Each row is a point. Any point is a mix of the corners, with weights that add up to 1. It lies inside the corners' shape when no weight is negative. Say inside or outside, and name the corners with a negative weight.

Corners:
(1): [  4 -16 -38]
(2): [ 48 -62  32]
(3): [ 50  58 -46]
(4): [-71  13 -35]
Points:
[ 28 -45  16] -> inside
[  5 -13 -36] -> inside
[-22 -17 -25] -> outside (3)
[-31 -20 -23] -> outside (3)
[-53  35 -57] -> outside (2)
[ 41 -19   1] -> inside
[ -6  20 -25] -> outside (1)
[  5 -13 -36] -> inside

Corners:
(1): [ 33  52  47  27 -73 -91  11 -40 -78 -17  -6]
(2): [ 45  -6   3  76 -57 -17  96  -6 -38 -63  -4]
(3): [-12  11  35 -35 -34  -6 -18   3  37  52 -42]
(4): [-30 -14 -15 -44  34   9 -35 -36  -4 -13 -25]
(5): [  6  22  80  53   7 -71  16 -96 -40  14 -26]
(6): [-32 -26  25   3 -22  50 -10 -33  33   2  64]
(7): [-103  -38  -29  -14   -4   14    0   33   70   11   51]
(8): [-11 -21  56 -74  28   2  -1  14  29  26  57]
(9): [ -5 -14 -29  30  34  34 -50  16  77  24  50]
(10): [-37 -33  11   3   1 -14 -18 -38 -39  64 -10]
(11): [ 64 -39 -52  42 -78 -61 105 -42  12 -20  34]
(12): [  8  85  51  13  11  -9  50 -81 -76  64 -41]
Points:
[ -9  -3  12  -3  -3  -1 -13 -10  22  24   8] -> inside
[  0  -4  -7  26 -19 -26  24 -28  -3  13   2] -> outside (6, 8)
[-39   9  46 -12  -8  -1   3 -25 -17  16  -5] -> outside (9, 11)
[ -9   4  18   5 -10 -20  17 -23  -6  14  -5] -> outside (6)
[-30 -15   8   7 -14   7   8 -14  18   6  30] -> inside
[  0  -7  19  34 -25 -30  13 -35 -10  -6  -6] -> outside (8, 12)
[  3  15  31   0 -21 -36  32 -40 -39  14 -20] -> outside (6, 9)
[  1  -7  20  10 -19 -17  52 -51 -11  16  -4] -> outside (1, 9)
[  6 -11  -8   8 -27 -10  24 -17   6  12  15] -> outside (5)

Corners:
(1): [-63  29  60  15 -38  38 -18  64  -8 -33  79  25  83  53  32  -1   9  44
 -25  25]
(2): [-72 -57  49  16 -57 -16 -11 -26 -26   7 -46  52  13 -31  -5  47  66 -48
 -25  28]
(3): [-53  -5  48 -50  -1   5  36  32  24 -86 -53 -57 -19 -10  33  13 -47  33
  19  10]
(4): [ 52 -29  -1  22  51 -30 -13  -4  36 -68  21  52  31 -67  58 -40 -33 -19
 -20 -50]
(5): [-11  20 -20   2 -21 -25 -73 -10  37 -20  46 -54  54  22  34 -23  31  30
  21 -26]
(6): [ 43  -3 -37 -38  32  34 -51 -18 -41 -77 -23  45 -19   8  15   9 -27  -3
 -12 -22]
(7): [-63 -50 -20 -24  71   9 -49 -12  -1 -85  51  28  -1  14  37 -21 -29 -34
 -86 -49]
(8): [-18  36  15  49  10  -5  -9  21 -56 -60  56 -65  10  15  83  -7 -37  -4
   6 -49]
(9): [ 14  -3   1 -15  79  41 -62  25  18 -63   0  28 -47 -62  47 -45   7 -65
  41  30]
(10): [ 56 -71 -38  45  33  26 -20 -37  22  12  33 -54  20 -60 -55  58 -44 -41
 -25 -24]
(11): [ 46 -17 -57 -32  35  -4 -46   9  26  64 -22 -64  45  50  42 -14 -22  17
 -59  14]
(12): [ 48  -2   5  13  34 -12  18 -14  41 -43 -42  29 -44  -6  36 -31  47 -66
 -43   3]
(13): [ 44 -26 -17  30  61 -61 -78  17 -52  -1  22 -19  51  84 -31  23  65 -64
 -82 -46]
(14): [ 25 -29  29 -40  76  24 -11 -19 -71  10  19 -28  -5  -7 -24  20   2 -35
 -33 -44]
(15): [  2 -13  20  44  15 -31  24 -17  66   1 -10  39 -40  35  46  47   8  33
  14  49]
(16): [-28  24  12  36  30   3   1  46  30  12  69 -26  -3 -24 -11  24 -57   7
  21 -52]
(17): [ 64 -16  75  -2  -3  45 -22 -20 -42  12 -23  13 -28 -25 -28 -53 -50  30
  26  72]
(18): [ 50  20  -9 -45   6 -40  40 -41 -49  18 -18 -18  30 -26  -9   7 -10   1
 -96  69]
(19): [-57  -5   4  37 -20 -65   2 -45  11 -73  -4  32  37  73  28  48  59 -79
  37 -38]
(20): [ 25 -56 -14 -15   8  23  10  11 -45  49 -28 -41  -7  -9 -48  -5  -3  42
  14  28]
(21): [-25 -26  66 -46 -59 -16  13  32 -24  12  40  53 -34  64  36  25  12  19
   7  46]
Points:
[ -1 -11  14 -11  12  17 -25  10 -31 -10   8 -20   5   6   2  -3  -6  -1
 -18   8] -> outside (4, 15, 19)
[ -6  11  26   5  18  -7  12   6  -3   0  36 -23  14  22   6  22 -15 -13
 -35  17] -> outside (2, 4, 5, 6, 20)
[ 17 -19  18  -1  27   8 -14 -10 -18 -10   9  -5   2  -6  -2   4 -11 -14
  -9  -6] -> inside
[ 19 -15  23  -4  13  10   2  13 -11  -8  -7 -13  -5 -18   7   8 -17   5
 -11  15] -> outside (5, 7, 19)
[ -7 -14   9  20   9 -10 -13   8   9  -6  25 -14  18   2  11  13 -13  -4
  -7  -2] -> outside (6, 12, 14)
[-10 -48  66  27 -10  22 -10  32 -28  -1  66 -20  11 -22 -25  -4 -24  14
 -10 -30] -> outside (6, 9, 11, 15, 18, 19)
[-10   1   6  -2  24   7 -29  -3 -20 -30  16 -20  24   7   4   9   0 -31
 -21 -28] -> outside (4, 15, 20, 21)
